Rows are points. The points of each table are mixes of a few directions, plus a little noise. Count the directions of each table, and those that both share. Where both have some left over, give the other angles between the two spaces (their principal angles), to ten degrees, smallest first.
In the rows, 128 means zero.

First (7 x 3)
[[125 124 174]
 [123 125 173]
 [135 135  44]
 [128 128 126]
 [125 124 164]
 [124 123 184]
 [136 137  28]]
Second (5 x 3)
[[104  67  92]
 [134 226 153]
 [113 115 112]
 [135 126 136]
 [153 105 149]]
Directions: first 1, second 2, shared 0; angles 50

First (7 x 8)
[[129 128 128 131 129 129 129 129]
 [144 120 131 161 127 151 155 166]
 [149 117 135 172 128 160 167 181]
 [ 99 141 120  70 130  85  76  57]
 [ 86 150 117  39 129  62  50  24]
 [138 124 131 150 128 144 147 152]
 [149 115 134 175 128 164 171 185]]
Second (7 x 8)
[[ 19 106 157  76 108 148 172 173]
 [ 54  81 144  97 128 127 127 175]
 [165 142 102 117 114 126 140 115]
 [196 117 117 119 160 119 125  99]
 [181 142  90 149 113 113 103 117]
 [ 81 163 173 213 131 136  90 128]
 [198 145 114 127 144 126 138  88]]
Directions: first 1, second 4, shared 0; angles 80

First (10 x 11)
[[122 147 132 128 115 123 131 116 144 126 127]
 [129 118 131 119 133 115 115 128 127 123 120]
 [137 121 107 159 139 187 168 156  93 151 159]
 [131 120 125 130 133 132 127 134 121 129 130]
 [126 117 141 102 130  82  90 115 144 110 103]
 [120 140 142 109 116  92 106 107 155 114 109]
 [128 112 141 103 133  84  90 118 139 111 104]
 [127 128 132 123 126 118 121 123 133 124 123]
 [135 119 115 146 138 163 150 147 104 142 146]
 [126 157 114 162 116 185 179 135 120 150 159]]
Second (10 x 11)
[[126  74  60 129 249  98  86 161  89  80 139]
 [127 142 146 129  97 136 138 119 138 141 124]
 [127 138 147 130  91 136 145 115 140 142 123]
 [131 171 157 123 107 148 114 131 137 139 140]
 [128 126 127 128 129 128 128 127 127 126 128]
 [128 126 133 129 111 128 141 121 132 136 122]
 [129 146 139 125 123 136 118 130 130 131 133]
 [127 116 123 131 125 124 139 125 128 128 122]
 [127 133 139 128 110 131 134 123 134 136 125]
 [128 107 113 131 141 118 135 128 123 122 123]]
Directions: first 2, second 2, shared 0; angles 40, 90

First (8 x 18)
[[129 129 129 132 127 127 129 135 125 128 129 127 129 127 127 128 120 122]
 [121 111 118  85 140 134 111  53 167 131 123 137 117 138 140 133 217 191]
 [129 129 129 132 127 128 129 135 124 128 128 127 129 127 127 127 119 122]
 [131 135 132 147 123 126 136 162 110 127 131 124 133 124 122 125  88  99]
 [135 145 137 169 116 123 144 200  91 125 133 119 139 118 116 123  42  67]
 [136 147 139 177 115 122 147 213  84 125 134 118 140 117 114 122  27  57]
 [119 107 116  74 143 135 107  34 177 131 122 139 114 141 144 134 240 208]
 [124 120 123 108 134 131 120  92 147 129 126 132 123 133 134 130 171 158]]
Second (8 x 18)
[[122  83 169 136 122  60 124  98 159 125 125 131 121 121 102  72 134 128]
 [125 101 153 133 125  87 125 110 147 126 126 130 124 123 112  94 131 128]
 [126 114 140 130 126 108 127 119 137 127 127 129 126 126 120 111 130 128]
 [118  49 200 142 119   7 120  75 182 122 122 132 115 115  82  29 138 129]
 [131 156 103 123 131 171 131 147 109 130 130 126 132 133 144 163 124 128]
 [135 186  77 117 135 215 134 166  89 132 132 125 137 137 161 199 121 127]
 [134 173  87 119 134 197 133 159  97 132 131 125 135 136 154 184 122 127]
 [132 162  97 122 132 180 131 151 104 131 130 126 134 134 148 171 124 128]]
Directions: first 1, second 1, shared 0; angles 80

First (11 x 32)
[[118 122 125 139 126 131 134 108 134 126 127 127 139 124 107 113 137 138
  123 109 134 127 117 126  91 123 117 137 115 120 145 134]
 [136 133 131 119 130 126 123 145 123 130 129 129 119 132 145 141 121 120
  132 143 123 129 137 130 159 132 137 120 139 135 114 123]
 [131 129 129 125 129 127 126 133 127 128 128 128 125 129 133 132 126 125
  129 133 127 128 131 129 137 129 131 126 131 130 124 127]
 [143 136 133 112 132 124 119 157 120 131 130 129 112 134 158 150 115 113
  135 155 120 130 143 131 182 135 144 114 147 140 104 120]
 [148 139 134 105 133 123 115 168 116 132 130 130 106 137 170 158 110 108
  137 165 117 130 149 132 203 137 150 109 154 145  95 117]
 [122 124 126 135 126 130 132 116 132 127 127 127 135 125 115 119 134 134
  125 116 132 127 121 127 105 125 121 134 120 123 138 131]
 [123 125 126 134 127 129 131 118 131 127 127 128 134 126 117 120 133 133
  126 118 131 127 123 127 109 126 122 133 121 124 137 131]
 [ 95 110 118 165 120 136 148  63 147 122 124 125 163 114  61  79 157 161
  113  68 146 124  94 121   7 113  92 159  85 101 181 146]
 [142 136 132 113 131 124 119 155 120 131 129 129 113 134 156 149 116 114
  134 153 120 130 142 131 179 134 143 115 146 139 106 120]
 [134 132 130 121 129 126 124 140 124 129 129 129 121 131 141 137 122 122
  131 139 125 129 135 129 151 131 135 122 136 133 118 125]
 [117 122 124 141 125 131 135 106 135 126 127 127 140 123 105 111 138 139
  123 107 134 127 116 126  86 123 116 139 113 119 146 134]]
Second (10 x 32)
[[138 134 128 119 131 127 122 142 123 131 130 132 124 135 144 142 121 117
  131 142 124 129 135 129 158 132 137 121 139 134 117 129]
 [134 134 106 140 139 137 120  96 130 143 137 156 178 152 103 129 136 112
  114 107 131 128 100 119  96 129 118 141 116 112 165 175]
 [137 135 117 129 136 132 120 120 126 138 134 145 151 144 125 137 128 114
  123 126 127 128 117 124 130 131 128 130 128 123 140 152]
 [142 137 127 117 133 127 118 146 121 134 132 135 125 138 148 147 119 112
  131 146 122 129 135 129 167 134 140 119 142 135 115 131]
 [153 143 131 103 136 124 112 170 114 136 132 135 111 142 173 165 108 101
  137 169 115 130 148 131 211 139 153 108 157 145  95 123]
 [134 134 110 137 138 136 121 103 129 141 136 152 169 148 109 130 135 114
  117 111 130 128 105 121 104 129 121 138 119 115 158 167]
 [126 127 124 133 129 130 129 118 130 130 129 132 138 130 118 123 132 129
  125 120 130 127 121 126 113 127 123 133 122 123 138 136]
 [107 113 146 132 113 122 145 132 134 109 117  98  92  97 124 105 132 158
  136 123 134 127 141 134 107 120 122 128 121 133 114  87]
 [ 95 106 145 142 109 124 154 114 141 105 115  93  97  89 104  88 141 172
  133 106 139 126 134 133  71 115 111 137 108 125 127  88]
 [114 117 144 127 116 122 141 138 131 113 119 103  94 103 132 114 128 151
  136 131 131 127 143 134 124 123 127 125 127 135 110  92]]
Directions: first 1, second 2, shared 1

First (8 x 32)
[[190  56 135 106 133 106 117  89 127  97 129 149  22 123 190 159  56 114
  148  55 120 143  54 113 135 104  91  96 147 167 189  99]
 [ 73 167 116 123 130 120 151 167 163 156 146 122 156  97  52 114 182 119
   73 189 114 120 170 138 131 110 189 176 100  93 103 128]
 [145 158 173 136 151  88 148 120 142 160 116  87 173 156 195  86 177 125
  139 137 142 149 161 161 147  96 152 130 112 101 132 131]
 [ 66 163 129 119  98 184 130 196  94  95 129  97 166 127  99 125 151 150
  116 164  87  86 141  92 109 142 175 156 126  91 129 136]
 [ 86 183 129 139 134 117 138 137 138 162 125 123 227 121  69 105 192 141
  106 187 154 132 195 145 114 137 162 174 105  98  70 157]
 [173  62 128 104 120 125  98  73  95  87 125 174  90 119 146 171  51 137
  158  59 146 131  70  93 107 140  78 124 150 173 150 129]
 [168  73 115 134 125 158 112  94 127 154 154 158  83 145 148 137  62  95
  151  61 128  98  87 140 175 156  58  73 149 173 137 118]
 [122 162  99 164 133 126 129 148 137 113  99 114 107 136 123 128 152 143
  132 171 134 165 147 142 105 139 120  95 135 127 115 125]]
Second (11 x 32)
[[124 150 104 150 135 148 133 145 120 108 112  91 125 146 177 111 125 130
  167 142 121 153 129 138 136 165  95  48 150 122 148 126]
 [190 113 141 167 161  77 128  85 171 150 100 136  56 155 184 121 129 111
  141 112 159 183 126 176 139  89 100  90 135 162 138  98]
 [ 42 143  20 129 135 185 116 155 113   7 100 130 116  68  84 145  70 142
  178 192 120 202 114  86  76 231  74  13 189 135 173 115]
 [130 145 116  99 138  69 160 141 154 149 148 108 122  90 121 127 160 124
   92 152 119 148 130 133 135 105 160 146  96  93 132 140]
 [ 93 147 133 101 117 122 133 134 119 145 148 138 207 101  64 129 156 140
   98 150 134 102 155 111 115 132 166 199 102 101  91 159]
 [159 107 144 157 138 128 112  98 138 131 107 148  93 156 150 128 112 121
  145 105 148 141 124 147 129 113 104 114 143 163 129 107]
 [189 102 165 133 131  99 135 118 146 164 135 120  59 157 186 128 129 111
  115  84 116 113 103 150 160  72 134 134 115 139 145 109]
 [ 50 140 111 112  87 235 105 171  58  77 139 126 215 126  76 133 100 151
  151 137 101  64 131  71 108 204 125 134 152 114 118 153]
 [194  93 163 145 140  92 126  98 157 158 122 140  46 157 177 132 121 109
  120  84 134 133 106 157 150  69 123 132 123 158 142  99]
 [135 148 138 126 141  83 142 114 148 165 131 127 165 120 114 117 167 129
  108 147 150 143 158 148 128 110 148 162 103 112 100 145]
 [102 120 172  91  86 171 119 149  85 153 166 142 203 132  74 136 137 139
   93 102 105  26 132  90 133 119 178 236 101 107  93 157]]
Directions: first 6, second 5, shared 3; angles 30, 50

First (11 x 32)
[[128 129 131 128 128 129 129 127 127 127 128 128 126 127 127 128 127 128
  127 126 131 128 127 128 128 128 129 128 127 127 127 130]
 [121 128 118 129 133 116 110 149 140 125 104 138 159 134 129 109 125 132
  140 133 109 123 128 140 134 121 127 145 131 125 136 130]
 [112 113 153 127 130 119 127 102 105 135 158 127  90 121 125 153 142 111
   97 125 197 144 125 125 122 140 144 104 111 116 122 136]
 [101 114 135 130 141  97  96 140 125 131 117 144 144 129 125 121 135 121
  116 132 164 135 127 147 135 128 138 136 118 112 137 142]
 [143 131 144 125 115 154 162  95 111 133 165 111  79 122 130 155 130 122
  113 121 150 135 127 106 116 139 129 101 126 135 113 123]
 [124 128 118 130 133 119 113 145 138 124 108 135 153 132 128 113 126 133
  138 131 113 124 128 138 133 123 127 143 130 127 135 129]
 [123 131 108 130 135 112 103 163 149 121  89 142 181 135 129  96 120 140
  152 135  85 117 130 148 137 117 121 157 137 127 143 129]
 [139 128 147 127 119 148 157  94 108 133 166 111  78 120 127 158 133 120
  110 121 159 137 125 106 117 139 132 100 121 133 112 124]
 [111 119 128 130 138 107 103 142 131 128 113 141 147 130 127 117 131 125
  127 132 142 129 128 144 134 124 133 139 124 118 135 136]
 [109 118 132 128 137 105 105 136 126 131 119 139 138 128 125 126 134 121
  119 131 156 134 127 142 134 128 136 130 121 115 134 138]
 [200 169 101 126  98 205 205 114 147 118 136  88 114 130 135 128 101 156
  171 120   7 105 132  83 114 122  96 127 161 173 109  92]]
Second (10 x 32)
[[158 142 128 125 112 165 170 104 125 126 151 106  96 124 131 144 122 133
  132 122 104 125 129 102 118 132 119 112 135 145 114 115]
 [ 86 101 149 130 145  83  85 129 112 135 131 151 126 125 123 134 147 108
   97 132 212 145 125 152 134 133 149 124 107 100 137 149]
 [146 137 125 127 120 149 150 118 129 127 137 116 115 127 130 134 123 133
  134 125 107 124 129 115 123 128 122 122 134 139 121 118]
 [131 135 107 130 131 124 116 156 148 121  96 134 170 134 129 102 119 141
  152 133  77 117 130 138 135 118 119 152 140 133 138 125]
 [100 115 127 130 142  92  89 150 132 129 105 150 158 131 126 113 134 123
  125 135 151 131 128 153 138 125 137 144 121 111 142 141]
 [135 124 151 126 120 145 155  89 105 135 170 113  71 120 128 161 136 115
  103 120 174 139 126 109 117 140 134  97 118 128 113 127]
 [148 143 109 128 122 146 142 140 144 122 113 122 147 132 131 114 116 142
  153 128  70 116 131 122 129 121 115 140 142 142 129 117]
 [117 121 135 129 133 116 117 128 122 130 130 133 125 127 127 130 133 122
  118 128 152 132 127 134 129 130 134 126 121 120 129 133]
 [ 91 107 140 130 144  87  86 139 120 133 119 150 140 128 124 124 140 115
  109 133 186 139 125 153 135 130 143 132 113 105 139 146]
 [170 154 107 127 111 172 170 127 143 120 126 106 129 130 132 122 110 147
  159 124  46 111 132 105 122 122 107 132 148 155 120 107]]
Directions: first 2, second 2, shared 2

First (9 x 32)
[[172  81 126 224 114  72  94 125 146 129 163 130 107  99 145 128 160 119
  165  77 177 169 147 180 122  96  70 136 112 128 131 100]
 [114 112 125 126 135 115  98 153 128 108  95  57 130 108 119 131 109 144
  161 126 113 113 122  94 134 118 131 100 119  67 102 140]
 [117 131 141 100 142 117 140 138  91 141 159 135  98 140 145 138 113 132
  133 171  79 106 119 117 115 142 145 169 137 176 156 105]
 [115 142 117 117 123 162 125 118 150 123  96 120 161 132 112 124 129 116
  105 104 144 129 147 121 147 132 142  94 124  98 121 168]
 [129 117 120 123 136 103 118 140 126 115 109 120 142 120 130 118 118 162
  161 136 130 131  92 103 117 107 102 120 126  83 112 100]
 [102 143 101 104 132 162 117 111 150 127  91 142 190 144 122 118 125 122
  108  94 142 135 149 106 148 125 132  91 120  84 149 163]
 [170 146 137 163  94 157 160 110 176 114 105 147 130 113  91 115 162 119
   92 108 206 156 113 176 131 127 118  96 136 120  49 145]
 [106 136 137  97 142 134 135 131  94 147 160 135 106 147 145 143 114 114
  118 157  75 104 146 119 127 151 159 164 133 184 175 129]
 [126 144 149  97 135 130 164 127  91 149 174 166  89 149 143 138 122 123
  110 180  86 110 117 137 112 153 152 183 145 213 155 103]]
Second (11 x 32)
[[117 142 116 114 127 154 132 113 140 132 115 149 158 140 123 123 131 120
  106 113 139 132 141 126 138 132 134 114 127 121 140 148]
 [111 152 111 103 127 170 137 106 147 132 104 159 174 148 119 119 131 116
   93 107 143 134 145 121 144 135 140 104 127 115 143 159]
 [133 103 114 172 129 105  96 115 131 144 159 149 136 129 154 131 143 107
  139  83 140 151 172 152 134 115 102 140 113 142 184 125]
 [152 122 183 104 129  86 162 192  85  94 122  34  26  89 103 139  97 187
  178 243  78  79  23 100  87 136 147 153 154 128   7  73]
 [134 131 145 113 128 120 144 149 116 115 121  98  98 116 117 131 116 149
  140 169 112 110  90 116 116 132 139 133 138 126  83 113]
 [110 153 110 101 127 172 137 105 148 132 102 161 178 149 119 118 131 115
   90 106 144 135 146 122 145 136 140 103 127 114 144 161]
 [130 130 134 123 127 127 133 135 124 124 125 118 118 125 124 129 124 135
  132 142 123 122 115 124 124 130 131 130 131 127 113 123]
 [132 102 109 177 129 107  92 108 136 148 162 159 145 133 157 131 147  99
  135  70 145 157 184 156 139 113 100 138 110 143 198 129]
 [115 148 118 105 127 159 138 114 141 129 107 147 160 141 118 121 128 122
  102 119 138 129 135 121 139 134 139 111 130 117 133 150]
 [143  84 120 197 130  77  84 123 123 146 180 138 113 119 165 138 146 108
  161  82 135 154 174 161 127 108  89 155 108 153 190 107]
 [130 140 147  99 128 131 152 148 117 112 111  97 103 119 109 128 113 152
  132 176 111 106  83 109 116 136 145 127 142 121  73 118]]
Directions: first 5, second 2, shared 2
